Every row gives one point. The ring and each string are closed loops that go straight from each point to the next, and from the last back to the first. Before rounding, they use only three directions, however many columns there are. Count how often each string passes through the ring. Passing back the other way cancels.

Ring (9 x 4):
[[0.38,0.55,-0.14,-0.23],
[0.09,0.60,-0.11,-0.12],
[-0.28,0.44,0.01,0.00],
[-0.53,0.13,0.11,0.06],
[-0.57,-0.25,0.15,0.04],
[-0.41,-0.42,0.15,-0.03],
[0.01,-0.39,0.15,-0.16],
[0.34,-0.13,0.11,-0.24],
[0.52,0.27,-0.04,-0.28]]
String:
[[-0.14,0.34,0.22,-0.02],
[-0.28,0.67,0.11,0.04],
[-0.25,0.72,-0.22,-0.02],
[-0.09,0.42,-0.31,-0.12],
[-0.03,0.18,-0.07,-0.12],
[0.00,0.33,0.02,-0.10],
[0.05,0.29,-0.20,-0.16],
[0.07,0.27,-0.11,-0.15],
[0.13,0.38,0.11,-0.12],
[0.37,0.65,0.01,-0.18],
[0.60,0.86,-0.28,-0.29],
[0.51,0.71,-0.50,-0.32],
[0.38,0.62,-0.35,-0.26],
[0.38,0.80,-0.17,-0.20],
[0.19,0.67,0.08,-0.11],
[0.06,0.57,0.18,-0.06],
[0.01,0.90,-0.05,-0.05],
[-0.13,0.86,-0.02,-0.01],
[-0.18,0.57,0.25,0.02]]
Times through: 1
String:
[[-0.86,-0.33,0.16,0.13],
[-0.78,-0.36,0.30,0.12],
[-0.76,-0.50,0.09,0.06],
[-0.46,-0.38,-0.18,-0.07],
[-0.25,-0.18,-0.06,-0.09],
[-0.10,0.01,0.08,-0.09],
[-0.36,-0.30,0.33,0.00],
[-0.55,-0.57,0.34,0.03],
[-0.67,-0.77,0.15,0.01],
[-0.51,-0.56,-0.13,-0.06],
[-0.48,-0.44,-0.10,-0.06],
[-0.76,-0.61,0.06,0.04],
[-0.85,-0.52,0.32,0.13],
[-0.60,-0.21,0.47,0.11],
[-0.41,-0.06,0.33,0.04],
[-0.72,-0.14,0.34,0.13],
[-0.98,-0.16,0.26,0.20],
[-0.72,-0.08,-0.09,0.06],
[-0.32,0.00,-0.19,-0.07],
[-0.50,0.00,-0.07,0.00],
[-0.90,-0.05,0.06,0.15],
[-0.80,-0.05,0.23,0.15],
[-0.82,-0.16,0.01,0.10],
[-0.70,-0.20,-0.08,0.04]]
Times through: 1
